Every row gives one point. Any point is a mix of the corners, with weights that add up to 1. It lies inside the corners' shape when no weight is negative. Say inside or outside, and name the corners with a negative weight.
In the rows, zero is written as 128.

Corners:
(1): [144,174,127]
(2): [115,140,48]
(3): [113,141,145]
(4): [145,61,133]
Points:
[114,125,56] -> outside (1)
[124,138,76] -> inside
[127,112,128] -> inside
[121,145,134] -> inside
[140,84,122] -> inside

Corners:
(1): [170,96,69,112,82,112]
(2): [102,87,86,94,168,145]
(3): [112,86,167,98,165,187]
(4): [128,162,167,146,150,90]
(5): [74,185,169,92,85,120]
(6): [110,100,121,173,76,182]
(7): [145,135,128,180,167,174]
Points:
[89,156,146,143,118,141] -> outside (1, 3)
[119,109,115,124,114,158] -> outside (4)
[139,99,123,133,149,147] -> outside (5)
[124,149,136,142,135,103] -> outside (3)
[72,121,154,91,143,147] -> outside (1, 7)
[115,115,132,156,102,158] -> inside
[125,98,106,103,109,131] -> outside (7)
[86,94,144,112,166,192] -> outside (1, 4)

Corners:
(1): [159,136,155,138,123,117,136,111]
(2): [128,109,174,159,153,153,165,152]
(3): [169,143,118,131,194,168,95,142]
(4): [123,56,99,130,114,106,101,86]
(5): [181,151,60,99,168,185,130,88]
(6): [138,142,164,121,133,186,114,158]
(7): [52,142,76,143,180,104,160,80]
(8): [100,89,122,187,100,100,150,153]
(9): [116,120,167,119,119,61,198,155]
Points:
[101,97,126,153,137,89,142,120] -> outside (5, 6)
[142,129,116,129,157,158,129,132] -> outside (1)
[113,102,147,166,140,95,154,140] -> outside (5, 6)
[145,138,122,116,162,145,141,117] -> outside (8)

Corners:
(1): [94,136,89,78,97,100,165,127,125]
(2): [126,139,154,133,112,140,67,81,83]
(3): [175,111,167,57,126,145,139,146,150]
(4): [116,98,95,169,95,123,98,113,167]
(5): [178,146,153,64,124,114,123,193,78]
(6): [117,96,184,128,114,92,55,163,168]
(7): [110,176,110,180,168,173,140,145,77]
(8): [147,209,120,86,151,156,153,91,153]
(9): [108,115,83,94,66,149,175,192,143]
(10): [148,123,113,132,55,136,160,133,74]
Points:
[151,128,167,47,123,116,112,165,148] -> outside (4, 7, 10)
[140,126,117,121,75,136,149,139,96] -> inside
[135,125,138,100,113,139,134,157,110] -> outside (4, 8)
[142,129,135,111,110,117,115,171,91] -> outside (3, 8)
[120,109,161,120,111,106,84,155,152] -> inside
[125,140,129,106,115,134,135,148,121] -> outside (4)
[137,134,124,100,104,124,128,133,135] -> outside (7)

Corners:
(1): [154,193,130,181,140,188,171,166,96,147,90,121]
(2): [84,96,178,158,118,122,120,65,173,79,110,119]
(3): [156,70,141,154,107,148,133,79,118,154,135,110]
(4): [151,108,90,69,176,84,100,103,144,130,213,92]
(5): [186,86,83,72,74,141,109,137,165,117,155,159]
(6): [117,105,76,138,178,146,137,157,98,152,94,172]
(7): [177,153,113,192,119,97,161,162,80,187,94,177]
(8): [95,101,135,175,136,177,153,161,193,111,98,133]
(9): [136,170,161,119,84,118,120,139,120,176,108,178]
(10): [106,161,109,100,153,164,157,154,128,109,209,151]
(11): [150,116,169,93,146,124,148,153,104,106,136,151]
(12): [69,73,116,68,94,110,131,101,201,111,182,98]
(13): [117,108,145,144,163,114,162,105,166,122,91,179]
Points:
[135,111,135,117,131,126,141,126,140,126,129,150] -> inside
[130,125,129,135,119,123,133,109,134,140,127,139] -> outside (8, 11)
[129,120,123,130,135,144,143,130,126,132,146,142] -> inside
[146,139,128,117,112,137,138,142,125,147,150,137] -> outside (2, 6, 13)

Corners:
(1): [112,85,147,166,145,85,174,142,150,86,77,130,104,80]
(2): [110,128,105,167,56,92,156,164,144,114,132,146,190,115]
(3): [161,91,118,84,145,102,78,89,185,104,69,166,148,123]
(4): [74,63,94,132,143,138,131,123,154,149,155,99,57,123]
(5): [168,150,105,123,106,173,135,91,84,141,112,116,198,147]
(6): [103,172,177,147,149,116,101,145,228,139,151,126,190,119]
(7): [127,135,117,124,151,137,81,160,145,90,89,119,196,215]
(8): [180,113,140,168,110,131,175,138,135,93,114,123,95,132]
(9): [144,101,116,92,107,111,178,117,110,142,130,157,160,113]
(10): [129,84,130,116,60,67,168,49,225,61,109,117,153,126]
(11): [96,37,122,122,174,174,131,111,112,83,97,143,94,130]
(12): [103,71,86,123,172,180,66,235,103,151,171,80,119,142]
(13): [92,137,174,178,124,135,118,158,81,77,123,89,111,179]
(14): [146,127,116,140,149,50,188,88,133,107,151,180,188,53]
(15): [175,84,104,164,97,101,180,131,90,153,128,143,201,109]
Points:
[142,129,137,148,119,81,152,94,170,114,122,149,163,92] -> outside (7, 9, 11, 12)
[129,102,129,128,138,123,127,122,142,111,118,125,140,131] -> outside (2)
[132,108,119,142,116,111,148,137,135,131,135,126,150,112] -> outside (7, 11)
[137,102,126,133,133,121,141,118,134,112,110,129,141,123] -> outside (2)
[142,97,122,126,130,114,122,120,142,113,105,140,151,127] -> inside
[101,92,116,137,133,86,108,143,182,112,124,123,146,120] -> outside (5, 8, 9, 11)
[139,107,123,128,141,127,136,119,143,117,113,129,153,129] -> outside (2, 13)
[128,114,123,143,120,107,143,140,141,123,131,129,157,118] -> outside (11)
[129,115,129,147,132,128,135,148,121,113,118,134,152,127] -> outside (4, 10)

Corners:
(1): [138,74,112,132,141,98,130,108,86,124,141,126,115,148,63,110,159,125,120,132]
(2): [114,51,100,101,74,142,103,105,96,160,125,104,109,111,169,109,110,141,114,156]
(3): [142,127,201,147,154,127,150,141,99,99,141,150,128,131,126,148,101,130,150,137]
(4): [99,141,166,138,138,137,118,135,94,108,104,133,126,135,169,151,118,100,116,137]
(5): [93,125,109,150,126,71,164,112,89,93,144,118,131,153,111,117,118,112,130,123]
(6): [125,151,107,131,136,122,126,131,201,113,132,132,146,144,155,156,147,77,135,155]
(7): [81,85,119,109,153,52,151,99,105,119,114,54,121,150,141,135,110,129,127,139]
(8): [116,143,109,152,130,141,136,126,93,123,89,122,121,131,147,153,128,133,124,105]
(9): [127,87,98,122,116,134,134,137,79,128,124,146,127,117,168,152,135,124,90,107]
(10): [106,112,101,74,107,104,37,116,144,124,150,142,148,126,151,108,161,129,112,98]
(11): [128,145,110,112,126,125,121,120,165,115,126,104,168,142,81,120,115,112,118,124]
(12): [131,143,125,129,141,134,151,176,126,107,85,125,124,111,158,139,126,130,131,137]
(13): [76,103,103,144,121,129,140,136,119,123,172,125,130,151,143,166,119,97,129,169]
(14): [176,112,135,145,82,139,111,120,166,249,125,125,158,103,157,141,111,136,121,137]
(15): [180,136,101,63,77,102,80,100,110,145,114,143,150,121,52,139,134,145,90,139]
(16): [98,113,95,96,89,111,136,114,130,142,157,125,124,180,147,107,123,120,94,142]
(17): [106,157,126,119,113,125,141,137,165,89,131,142,164,150,136,164,152,90,131,133]
(18): [90,120,200,144,149,111,134,135,177,94,149,130,139,125,144,154,125,109,131,125]
(19): [98,135,105,86,142,96,121,109,136,105,154,143,145,133,77,112,129,112,139,126]
(20): [99,126,145,121,141,110,146,116,101,98,150,80,121,119,158,132,120,117,110,131]
(21): [138,143,103,109,121,132,109,120,95,124,103,141,149,119,134,123,144,155,91,136]
Points:
[108,112,115,122,117,122,125,125,122,124,138,125,133,136,141,140,127,116,120,140] -> inside
[121,111,100,107,101,115,115,121,123,146,132,130,141,137,128,124,130,124,112,134] -> outside (3, 6, 8, 18, 20)
[110,128,125,124,136,108,131,129,117,113,121,116,138,129,127,142,130,120,120,126] -> outside (2, 3, 6, 16)
[119,108,126,123,118,114,124,121,113,138,127,123,131,131,132,130,120,129,117,131] -> outside (6, 17, 20)
[141,133,115,109,101,122,120,132,153,139,129,143,151,126,131,126,127,126,115,129] -> outside (1, 4, 7, 8, 13, 20)
[116,117,127,119,128,111,120,122,122,118,135,123,133,133,133,132,132,120,121,130] -> inside

Corners:
(1): [143,132,154,192,126,157,119,73,128,164,129,108,105,133,160,106,136,155,135,205]
(2): [115,127,110,92,160,121,144,141,98,173,127,199,149,100,99,89,142,100,127,123]
(3): [101,113,90,146,90,170,158,88,119,121,121,128,113,101,135,172,115,135,115,139]
(4): [146,182,101,115,114,112,64,175,143,122,167,213,66,192,94,159,151,133,113,80]
(5): [85,130,86,95,142,143,85,161,143,175,85,103,138,133,101,133,116,93,104,109]
(6): [168,123,43,92,104,90,114,153,67,134,76,141,150,159,106,90,83,110,88,147]
(7): [121,129,159,213,95,155,163,147,189,169,169,131,94,177,138,153,173,114,130,178]
(8): [116,180,37,129,110,116,117,194,144,133,198,157,116,166,104,164,144,181,67,76]
(9): [108,95,92,56,132,128,85,151,77,98,94,125,126,97,100,89,85,124,61,140]
(10): [118,100,43,122,133,126,96,177,120,117,87,126,141,57,101,87,135,82,106,109]
(11): [106,134,125,151,109,166,134,99,100,118,114,59,138,146,179,138,173,99,153,164]
(12): [150,205,65,114,125,82,141,145,111,83,221,164,115,142,97,174,129,134,48,106]
(13): [123,190,82,145,156,148,84,185,145,81,155,182,146,178,105,164,123,154,34,70]
(14): [94,118,74,194,105,144,141,90,144,113,166,103,118,167,180,109,113,114,132,168]
(15): [112,165,160,184,63,197,157,109,159,179,153,127,92,116,194,123,143,102,163,140]
(16): [104,99,86,72,156,116,71,143,147,131,40,150,234,68,117,79,145,82,131,115]
(17): [150,123,124,161,91,140,159,56,112,155,126,68,109,147,115,126,146,122,132,115]
(18): [108,100,112,98,155,80,83,140,69,160,52,140,136,120,137,109,125,99,79,92]
(19): [90,173,165,174,88,130,165,98,167,148,116,136,106,140,134,99,159,137,183,176]
(20): [145,112,168,179,112,149,197,108,156,133,120,100,113,110,159,134,105,154,182,153]
(21): [127,149,125,170,116,165,188,82,191,157,110,117,92,148,187,72,187,86,160,192]
Points:
[121,137,115,141,118,139,130,121,130,141,123,126,123,133,132,123,135,115,122,139] -> outside (8)
[128,138,119,125,134,129,134,130,120,153,119,131,137,135,133,114,138,115,104,129] -> outside (3, 4, 10, 14, 19)
[116,146,102,137,115,140,132,135,140,134,143,144,120,144,131,131,130,131,119,137] -> outside (10, 17, 18)
[116,131,102,118,113,122,130,132,108,129,133,124,107,149,115,148,119,132,112,127] -> outside (1, 10, 13, 15, 16, 21)
[121,129,100,130,125,127,123,129,125,134,113,134,133,133,125,119,134,118,113,131] -> outside (15)
[119,131,106,145,116,137,127,119,130,132,126,129,120,138,139,116,129,115,122,144] -> outside (8)
[121,150,99,139,116,128,110,147,137,105,140,139,121,139,112,143,123,132,108,139] -> outside (2, 8, 15, 17, 18, 21)
[131,123,136,148,116,153,118,116,141,141,105,110,122,145,154,109,131,110,127,147] -> outside (2, 3, 8, 10, 12, 19)

Corners:
(1): [125,128,146,160,183,114,145,130,110,99,129,148,158,157,203,179,120,155,143,113]
(2): [120,79,153,134,145,122,163,131,120,125,171,76,132,144,118,103,138,174,131,132]
(3): [83,121,130,130,148,112,117,104,125,116,138,149,176,21,104,119,123,139,157,145]
(4): [119,111,110,94,93,134,169,139,148,83,129,143,136,171,158,91,122,140,137,124]
(5): [109,143,158,123,144,91,147,152,113,210,117,145,168,102,111,105,162,130,113,143]
(6): [106,123,135,90,163,155,162,73,89,96,128,142,104,151,103,178,106,137,168,140]
(7): [111,136,128,81,155,184,132,101,7,107,139,130,138,102,132,151,95,139,157,149]
(8): [96,69,135,100,163,143,172,162,112,139,191,143,63,131,127,124,203,93,126,135]
(9): [91,120,129,136,163,154,140,165,123,99,149,140,132,148,115,125,177,92,124,142]
(10): [100,141,106,102,105,97,155,34,100,162,158,132,160,165,98,137,213,123,93,132]
(11): [109,134,156,223,146,119,176,123,122,114,118,151,160,121,127,124,122,92,99,146]
(12): [230,124,100,76,125,174,92,155,127,108,107,105,123,156,161,91,114,147,126,117]
(13): [129,141,126,128,151,123,116,135,117,139,112,150,123,131,132,102,124,140,111,165]
(14): [160,134,140,99,138,145,120,159,119,109,168,147,129,167,125,139,122,158,132,156]
(15): [95,107,139,108,172,84,175,116,115,90,118,135,150,114,113,130,145,117,128,123]
(16): [108,53,144,150,67,134,149,131,121,80,140,152,146,152,132,123,126,99,123,139]
(17): [103,136,101,164,152,109,140,127,108,88,113,132,155,163,128,137,128,83,139,116]
(18): [90,132,136,109,125,149,159,158,119,74,173,148,56,136,121,207,126,130,91,154]
(19): [97,148,159,104,162,110,165,50,116,96,123,105,135,163,150,153,108,133,148,129]
(20): [129,142,147,165,70,84,156,55,99,95,122,148,155,177,111,125,147,145,140,144]
(21): [102,142,158,119,173,120,124,151,137,145,117,152,146,122,116,101,116,126,134,78]
Points:
[117,106,138,133,138,143,148,142,103,107,148,141,127,136,136,135,134,126,136,134] -> outside (10, 13, 15, 19)
[108,121,127,125,134,116,153,109,125,115,125,143,133,137,114,123,152,106,122,129] -> outside (1, 2, 7, 14)
[109,121,137,122,147,123,146,121,113,116,134,138,139,127,121,130,134,129,133,134] -> inside
[118,113,142,126,136,135,157,120,113,88,141,137,126,144,136,135,128,132,138,132] -> outside (5, 10, 13, 17)
[122,131,135,134,130,138,131,145,124,101,130,135,142,133,126,115,117,126,129,140] -> outside (1, 6, 8, 10, 15)
[121,122,154,126,142,126,151,124,102,122,133,139,128,134,129,138,124,132,127,138] -> outside (3, 4, 9, 10, 17)
